Rows are points. Each copy is the shape, with its points in the same order, turned, moved and blurred by noise. Say if it was mirrored as well.

Shape, 8 rows:
[[ -9 -27]
 [-24  -6]
 [  8  18]
 [-24  13]
 [-42 -41]
 [ 56  24]
 [  8 -21]
 [ 21  -8]]
Copy 1:
[[-15 -28]
 [-17  -5]
 [ 20   4]
 [-13  13]
 [-47 -29]
 [ 70 -11]
 [  3 -28]
 [ 24 -24]]
Copy 1 is: only turned
Copy 2:
[[ 28   5]
 [ 14  31]
 [-18  11]
 [-15  33]
 [ 47  34]
 [-42 -43]
 [ 12  -8]
 [ -5 -12]]
Copy 2 is: mirrored
Copy 3:
[[ 16 -17]
 [ 17   7]
 [-24   6]
 [  4  21]
 [ 51  -9]
 [-67 -17]
 [  0 -25]
 [-20 -21]]
Copy 3 is: mirrored
Copy 4 (8 x 2):
[[  5 -21]
 [  2   8]
 [-38   1]
 [ -9  21]
 [ 40  -5]
 [-74 -30]
 [ -7 -27]
 [-28 -30]]
Copy 4 is: mirrored

Shape, 8 rows:
[[ 19  23 -44]
 [ -6  22   9]
 [-35   1 -18]
 [ 14  23  42]
 [ 36 -11 -40]
 [-27 -19   1]
 [ 16  -5   6]
 [ 35 -39   4]]
Copy 1:
[[-54 -24  24]
 [  0   6  28]
 [-34  37  25]
 [ 32 -11  12]
 [-53 -23 -17]
 [-21  45   1]
 [ -9   1  -7]
 [-16  -3 -48]]
Copy 1 is: mirrored
Copy 2, 8 rows:
[[ -1 -43 -50]
 [ -1 -28   7]
 [-29   0 -13]
 [ 30 -31  32]
 [ 27 -18 -59]
 [ -9  18  -2]
 [ 27 -11  -9]
 [ 52  13 -27]]
Copy 2 is: mirrored
Copy 3:
[[-46  -7   8]
 [ 13  -1 -18]
 [  9  22  27]
 [ 30 -29 -44]
 [-30 -35  29]
 [ 31   8  26]
 [ 10 -30  -2]
 [ 15 -59  26]]
Copy 3 is: only turned

Shape (8 x 3):
[[  4 -63  -5]
 [-23  12 -29]
 [-21  37   8]
 [ 32 -28  -4]
 [-24  46  28]
 [  7 -19   0]
 [-14  34  39]
 [-15  26   1]]
Copy 1:
[[-38 -40  17]
 [ 14   6 -31]
 [ 13  42 -12]
 [  1 -29  33]
 [ 12  64  -3]
 [ -9  -8  13]
 [  5  58  15]
 [ 13  32 -12]]
Copy 1 is: only turned
Copy 2 (8 x 3):
[[ -3 -38 -59]
 [ 28 -14  18]
 [ -5  13  35]
 [  7   9 -45]
 [-24  24  47]
 [ -2   1 -25]
 [-37  22  27]
 [  1   9  27]]
Copy 2 is: mirrored

Shape, 7 rows:
[[ 31  28 -31 -13]
 [-22 -23  -1  -9]
 [ 38  -5  23 -16]
 [ 13   4 -35 -16]
 [ 10  13   4  27]
 [ 39   7 -36  12]
 [-29 -26  15 -41]]
Copy 1 (7 x 4):
[[-56  29 -25  15]
 [ 10 -25 -15   4]
 [ -1  31 -57 -28]
 [-46   4 -28  18]
 [-26  21  -1 -27]
 [-63  12 -27 -14]
 [ 38 -12 -33  23]]
Copy 1 is: mirrored
Copy 2:
[[ 40 -44  -5 -12]
 [ 10   2  26  33]
 [ 45   9 -26   5]
 [ 42 -37  15   9]
 [ -7 -22 -25   5]
 [ 36 -51 -23  16]
 [ 27  31  41  15]]
Copy 2 is: only turned
